Rows are points. To make a cloud, some directions were put in groups of two or more. Within a group, all points are equally far from the middle, so they leave a hole (a ring in 2 directions, a hollow ball in 3). The other directions are filled evenly. Then the cloud was stretched, turned, moved and blurred a little. Count the holes, and give their numbers of directions, smallest first.
In the rows, 128 means zero.

Cloud (20 x 3)
[[185 164 106]
 [158 151  58]
 [ 98 104  68]
 [115  61 127]
 [124  97 171]
 [121 170  79]
 [ 74 133 102]
 [184 154  76]
 [ 74 135 129]
 [135 144  53]
 [187  91  93]
 [194 105  87]
 [ 81 127 149]
 [178 135 151]
 [124  69 149]
 [199 109 102]
 [143 172 137]
 [162  72  90]
 [155 113  53]
 [145  79  71]]
Holes: 1 (3)

Cloud (29 x 4)
[[161 153 153  92]
 [189 154 183  44]
 [ 50  87 168 140]
 [151  81  75 129]
 [ 54 117 156  98]
 [ 31  69  70 167]
 [163 161 157  33]
 [170 174 154  41]
 [137 122  93  85]
 [133 104 104  84]
 [ 99 115 171 149]
 [ 51 135  98  79]
 [190 125 152 124]
 [208 171 139  86]
 [130  72 139 161]
 [127 132 192  93]
 [160 136 170 139]
 [175 124 185 124]
 [154 109 160 100]
 [ 63 112 146 181]
 [116  89 111 144]
 [ 51 128 115  70]
 [110  32 129 146]
 [ 56  99 136 147]
 [160 106 176 121]
 [119 145 154 138]
 [103 112  98  93]
 [158 145 106 118]
 [176 154 145 136]]
Holes: 0

Cloud (73 x 8)
[[138 131  93 149  69 130 165 153]
 [188 124  88 150 191  90 150  87]
 [ 61 118 131 129  81 137 108 172]
 [109 126 148  75  91  88 114 145]
 [117 140 129  58 108 134  81 123]
 [122 139 101  73  92 167 116 121]
 [102 155 172 177 174 120 152 110]
 [167 160 143 205 113  64 143 172]
 [123 126 249 122 199 113  63 151]
 [102 120  54 122 113  94 153 133]
 [136 123 194 137 155 124 143 113]
 [178 141  58 134 134  89 186 156]
 [145 139 132 155  82 158 142 174]
 [119  90 113  87 137 114  73 138]
 [109  73  97  99 160 111  99 157]
 [130 133 149 100 133 149  94 131]
 [161 107 160 120 128 123 118  93]
 [132 123 188 143 138 163 109 136]
 [133 146 127 144 111 139 110 167]
 [ 75 130 111 135  94 177 163  90]
 [113 178 133 230 107 128 163 100]
 [183 127 130  70 194 131  76 120]
 [125 102 113 117 171 172 139 103]
 [ 75  89 138 112  94 178 105 123]
 [ 98  98 116  78 142  81 122  95]
 [ 83 114 163  72  75 155  94 122]
 [130 133  99 102 107 137 106 184]
 [151 142 138 160  71 118 147 174]
 [179 130 107 101 203  83 100 131]
 [134 138 121  79 143 169 110 127]
 [168  66 120 155 179 106 118 123]
 [204 100 117 175 147  75 163 150]
 [161 110 113 164 128 126 180 119]
 [117 137 158 150 131 174 125  57]
 [103 133 189 118 150 107  89 151]
 [ 94 148  90 108  61 174 173  60]
 [ 95 150 156 138 120 137 152  47]
 [126  89 178 111 154 158 104  86]
 [141 129 118 159 115 125 196 142]
 [158  68 102  92 165 105 114 143]
 [147 173 149 145 112  92 120 114]
 [164 132 168 154 169 132 151  85]
 [107 119 112 118  90 165 162 141]
 [ 87 124 149 157  61 133 151 118]
 [ 74 106 181 125 116 151 115 124]
 [137 156 151 166  77 146 164  82]
 [ 95 149 146 154 152 128 101 104]
 [157 164  65  81  92 104 131 109]
 [147 125  24 114 101 123 166  68]
 [182 162  73 163 118 100 150 138]
 [108 120  69 103  90 117 130  80]
 [ 84 134 146 113 118 141  88 126]
 [125 173 163 175 112 123 110 141]
 [163 119 143 137 147  51 120 191]
 [140 144 133  91 174 114  98 101]
 [153 120 120 114 114 125 125 146]
 [ 98 110 166 137  70 186 118  94]
 [139 117 100  98 134 143 147 108]
 [168 153 157 156 172 130 163 113]
 [ 91 160 144 113 111 144 129  69]
 [176 142  90 176 119 103 143 114]
 [142 122 133 182 121 118 148 106]
 [104 150 122 162 160 112 150  77]
 [ 87 107 185  89 105 195  97  79]
 [118 153 147 115 124 107 111 148]
 [141 177 207 162  81 141 135 136]
 [ 85 153 143  95 105 184 114  97]
 [164 135  97 103 143  92 148 128]
 [ 65 121 186 158  88 172  97 150]
 [130 116 184 184 149 144 154 117]
 [137 134 115 116 113 139 132  58]
 [129  58  94  93 146 123 133 144]
 [ 82 126  66  71 144 111 110 115]]
Holes: 0
